Each row of a before or after table is a point. The points were changed in one or more steps. Then noise was added and the rows were shuffled. The steps act on how far a point lies along the listed directions, d1 being the first. Write out the steps. A step turns or swaps two directions, mirrors them in a line or flattens them onto one, adds a multiple of one to another, or multiplies one. Angles are multiples of 10 degrees, from the lower direction toward the higher: turns from -170 to 170, lines from 10 to 170 but not 90. Use the fewest steps. Two steps may share a direction if one is a turn and the other turns, adds or multiplies; they go together, in the order done. Otherwise the lowest direction goes first.
In the rows, zero is written as 128.

Directions:
(1): [107  89 181]
(2): [140  72  91]
(3): [192 126 152]
Before, 8 rows:
[[ 68 149 125]
 [107 181 119]
 [128  96 143]
 [146 196 115]
 [167 116 139]
 [151 148  82]
 [150 110 102]
 [136 111 130]]
After (8 x 3):
[[ 63 201 207]
 [123  57  88]
 [101 195 214]
 [ 91  80 133]
 [132 103  97]
 [109 122  83]
 [153 104  85]
 [159 165 202]]
Steps: turn d1 and d3 by 150 degrees; multiply d2 by 2.5

Directions:
(1): [169 132 137 160 108 207]
(2): [ 60  99  93 175 130 150]
Before, 10 rows:
[[128 174 146  67 146  44]
 [ 84 117 101 158 115 145]
 [ 71  79  74 226 142 222]
 [164 150 149  87 148 135]
 [ 33  98  98 121 153  63]
 [146 142 119 132 103 169]
 [ 74  93  77 135 134  89]
 [115 119 114 169 121 204]
 [190 141 128 102 114 153]
 [ 86 142 135 101 130  93]]
After (10 x 6):
[[ 75 119  99 145 121 119]
 [ 67 114 119  84 155  32]
 [ 78 109 101 171 128 181]
 [172 186 163  66 137  75]
 [109 149 145  90 129  91]
 [ 25  71  59 209 157 160]
 [180 134 121 124 109 177]
 [ 92 104  88 110 138  63]
 [169 149 149 102 142 162]
 [127 134 110 142 105 171]]
Steps: turn d1 and d2 by 30 degrees

Directions:
(1): [ 99  80 126 164  68 150  85  81  89]
(2): [ 61 163  67 152 125 122  90 157 169]
(3): [171 111 147 210 176 139  87 150 145]
Before (14 x 9):
[[138 110 147 118  94 144 124  93  91]
 [ 67 134  99 119  64 133 114  79  89]
 [133 119 139 106  95 132 145  73  86]
 [152 146 133 105 145 107 176 145 119]
 [ 88 118 100 104  51 137 115  83 114]
 [101 147  96  90 121 106 129 129 154]
 [131 156 121 103 135 129 153 139 155]
 [121  98 152 117  66 125 115  87  80]
 [122 118 121 118 106 136 128  87 106]
 [ 87 118 115  43  73 110 164  78  90]
 [ 55 147  69 114  96 122  88 120 137]
 [109 138 159   8 130 124 187 120 108]
 [ 92 121 127  88  51 147 134  70  92]
 [159 158 142  96 146 132 174 151 124]]
After:
[[ 75 152  74  95  83 123 121 119 153]
 [ 84 180  92 104 126  93 116 161 155]
 [152 119 146 108 108 142 151 105 117]
 [ 49 169  74 111  87 123 117 113 119]
 [110 174 100 106 142 123 123 145 160]
 [ 76 108  90 117  69 135  86  82  96]
 [171 135 152  94 133 137 169 131 102]
 [126 103 123  94  90 123 127  90 109]
 [104 154  95 120 131 120 124 118 146]
 [102 182  93  95 137 105 151 129 144]
 [101 133 161   9 133 125 185 123 114]
 [ 69 162  87  30  99  95 166 115 130]
 [ 61 188  84  79  94 128 138 125 149]
 [162 127 144 106 136 119 173 129 100]]
Steps: swap d1 and d2

Directions:
(1): [167 181  73 173  82  76 110  94  92  97 123 154]
(2): [141  60  96 111 109 111 114 144  94 203 124 196]
(3): [115 126 184 152  63  89 143 205 154 109  89 150]
(4): [224 114 166 168 112 143 176 111 152 161 163 114]
(5): [128 113 156 105 184  20 168 115 111 120 147 121]
(6): [162  66 145  96  99 139 122 104  72  79  72  82]
Before:
[[189 148  78 144 112 131 122  97 125 162 160 148]
 [104 108 108  87 181 120 150  66 114  87 109  85]
 [112 132  92 140 133  69 119 109  95 133 141 185]
 [129 152 113 128 170 113 130  81 115 110 132 119]
 [ 93 144 171 121 147 116 133 162 163  92 116 102]
 [144  91 116  96 188  99 142  92 104 125 147 117]
 [197  72 152  89 128 112 153 118  93 147 143 110]
 [113 107 130 110 137  99 130 136 105 120 113 139]
 [152 191 131 161 135  53 153 132 136  81 146 125]
 [183 153 113 171  89  92 168 149 155 166 148 135]
 [178 133 165 150 136  69 196 146 132 176 159 149]]
After:
[[ 83  96 114  82  91 101 102 209 106 168 113 200]
 [113 139  60 109 140  57 104 122 102 168 146 189]
 [107 228  88 142 128 160  94 101 117  10 103  67]
 [144  97  57 144  84 144  92 112  78 182 128 211]
 [105 121  44  80 138  81 105 104  70 123  99 123]
 [139 165 182 133 147 197 134 111 169  41 118  28]
 [ 71 113  57  78 135 141  89 128  51 142  88 158]
 [ 90 138 101 137 114 162 108 176 162 156 130 179]
 [ 91 194 149 171 105 177 158 149 219 101 124 115]
 [104 204 125 162 135 148 123 120 161 103 129 125]
 [138  99 126 131  92 154 120 153 120 157 112 158]]
Steps: turn d4 and d5 by 150 degrees; add -0.3 times d1 to d4; multiply d2 by 2.5; swap d3 and d6

Directions:
(1): [128  97 156 127 180  99  60 149 174 149 110  93  59 153 211 105  73 145
 147 116]
(2): [115  77 130  48 125 136 171 127  50 116 163  97 119 132 166 197 112 154
 193 111]
(3): [161 107 142  91 237 182 163 171 149 135  91 131 191 135 112 136 101  73
 121 131]
(4): [143 107  77  69 154  69 157  61 136 106 123 143  78 144 121  73 157  63
 150 181]
(5): [135  46 163 117  90  82 164 179 120 169 170 151 114  71 118  94  99  92
  62 106]
(6): [ 94  82 106 121 118 196  34  94 107 149 149 199 155  92 166 129 128  85
 138 158]
Before (8 x 20):
[[120 139 117 134 155 165 105 119 130 119 112 130 160 130 140 134 128 123
  134 136]
 [129 114 148 127 111  92 118 139 135 126 148 117  85 127 141 106 120 126
  118 123]
 [135  83 136  83 162 131 134 144 107 126 143 122 131 131 146 120  98 108
  140 132]
 [114 144  89 122 142 197  79  77 132 134 107 188 198 113 102 137 178  62
  147 185]
 [ 99 163 103 141 130 157  61  93 131 130 117 151 139 143 142 134 135 149
  148 129]
 [109  79 128  92 114 192 149 137  56 129 158 159 179  99 119 177 124 104
  125 106]
 [154 140 120 121 101 131 158 116  87 100 124 129 130 128 107 141 152 145
  134 123]
 [111 150 111 116  84 108 141  87  88 110 147 108  94 158 143 143 145 168
  160 123]]
After, 8 rows:
[[132 197 138 194 141 188 109 143 160 138  94 144 194 142  90 118 136 131
   85 118]
 [131 154 108 164  78 102 132 113 125 117 145 158 143 113  76  76 156 113
   85 145]
 [112 114 100 116 131 132 103  95 115 118 130 144 131 125 154 120 133 113
  144 145]
 [134 128 153 123 111 132 163 161 107 117 151 112 139 122 104 144 124 133
  117 109]
 [103 110 114  89 153 175  77 108 107 143 134 154 157 130 155 155 114 119
  154 126]
 [161 161 140 169 144 140  99 137 157 119  90 138 125 134 120 101 131 137
  106 128]
 [143 131 110 193 121 109  89 118 189 148 107 194 123 106  81  27 145  48
   38 152]
 [ 86  60 131 106 118 131   7 103 125 172 144 147  80 111 219 132 112 113
  178 146]]
Steps: multiply d2 by 2; turn d1 and d2 by 150 degrees; turn d3 and d4 by 130 degrees; turn d5 and d6 by -30 degrees

Directions:
(1): [ 67  30 105  78 136 131  98 137 132 148  40 155 176  64  85 118 124 123
 153  85 143 153 129 131 143 122 158 166 193  79 172 157]
(2): [131 182  56 134  34 109  95  80 171 146  91 146  85 123 139  89 136 226
 128 146 109 166 132 134 135  98 166 159 150 117 130  50]
(3): [111 149 172  95 130 136  96  57 124  69  85 209 113  92 161 141 195 127
 170 123  69 114 125 150  93 237 116 115 122 151  98 134]
(4): [146 122 170 118 122 146 103  69 144  85 181  81 236 116  90  78 116 138
  93 149 131  48 112 187 119 143 174 156 151 143 163  73]
(5): [130 104 164 166 133 131 138  27 116 163 117 124 124 133  82 107  52 158
  95  83 160 201 198 142 107 159 173 104  76 155  89 174]
(6): [ 35 132 116 126 116 104 115 150 114 122 178 201 115 104 145  93 130 119
  53 169 186 126 191 161 163 157  72 180  67 124 173 120]
Before, 10 rows:
[[137 166 164 112 124 125 111  74 124  99  83 142 121 128 151 149 169 144
  175 111  89 119 121 133  86 177 146 111 129 148  85 142]
 [130 202 109 155  85  99 118 123 147 138 183 132  89 162 134  93 112 161
   75 180 136 111 155 144 141 122 120 148  88 144 131  73]
 [139  90 172 131 148 145 144 132 127 118 142 120 155 121 102 128  95  95
  114  94 162 124 131 123 123 125 129 128 131 127 120 163]
 [147 146  93 144  71 124 129 128 151 139 149 102 139 133 127  96 113 150
   97 133 133 123 124 141 136  97 127 157 160 135 139  76]
 [ 92 142 107 110  76 121 114 157 122 100 160 142 139 130 142 108 142 132
  100 167 157  96 113 144 152  93 111 163 148 114 175  75]
 [165 161 143 123 134 146 131 112 121 117 137 105 120 156 146 150 134 120
  156 136  74 136 119 105 119 123 142  76 128 137  91 132]
 [158 131 138 130 128 149 123  70 137 126  69 127  80 125 140 142 143 167
  197  86  74 156 106 108  91 168 160  70 158 127  76 143]
 [163 133 161 110 146 139 132  70 128 110  98 131 122 135 132 137 134 132
  178 120  91 136 126 125 118 160 154 108 142 152  95 154]
 [114 116 134 119 137 122 112 153 125 132  98 155 103 117 143 158 138 101
  144 102 115 154 135 100 118 137 111 120 131 114 112 146]
 [138 146 109 121 112 126 140 177 136 137 164 111 154 142 140 117 126 130
  107 163 130  89  94 117 129 112 126 145 144 122 150  91]]
After:
[[120 103 102 125 106 115 104 150 151 159 104 114 140 118 108 122 104 140
  118 107 138 153 132 114 136  83 151 150 162  97 144 106]
 [111 106 144 103 102 136 103 115 148  92 133 151 166  94 113  95 131 131
  110 118 148 101 128 152 133 137 136 172 154 118 157 105]
 [130 148 125 141 151 113 157 206 116 143 166  72 135 168 142 150 124  98
  117 144 164  93 116 107 138  66 103 135 118 121 137 142]
 [184 253 187 192 139 108 162  94 111 123 208 136  23 211 172 156 117 123
  103 161 103 128 161 116  96 185  82  57  15 199  40 137]
 [142 111 175 129 126 147 136  66  99 114  93 136 116 136 114 154 114 121
  152  84 125 163 128 117  95 151 144  79 127 150  88 171]
 [169 157 155 132 131 138 145  94 123 123 128 129 126 149 144 140 133 134
  146 127  84 116 103 115  83 178 142  91 125 157  84 130]
 [134 134 117 114 148 123 150 190 127 124 164 104 138 147 143 130 130 101
  132 166 147  96 118 120 167  86 104 151 143 125 156 127]
 [146 146 150 134 126 131 145 115 115 114 112 162  91 130 161 153 152 101
  147 104  99 137 132 122 106 180  84 105 125 156  86 150]
 [170 207 128 141 117 132 141 160 125 105 207  91 109 185 170 139 144 120
  119 186  91 100 112 108 138  91 104  92 106 143 111  89]
 [110 119  78 128 140 125 138 243 136 143 154 104 102 135 158 135 144 116
  135 149 146 101  92  96 161  69  87 129 155  80 164 119]]
Steps: multiply d1 by 2.5; turn d2 and d4 by -70 degrees; turn d2 and d3 by 150 degrees; mirror d5 and d6 in the line at 50 degrees
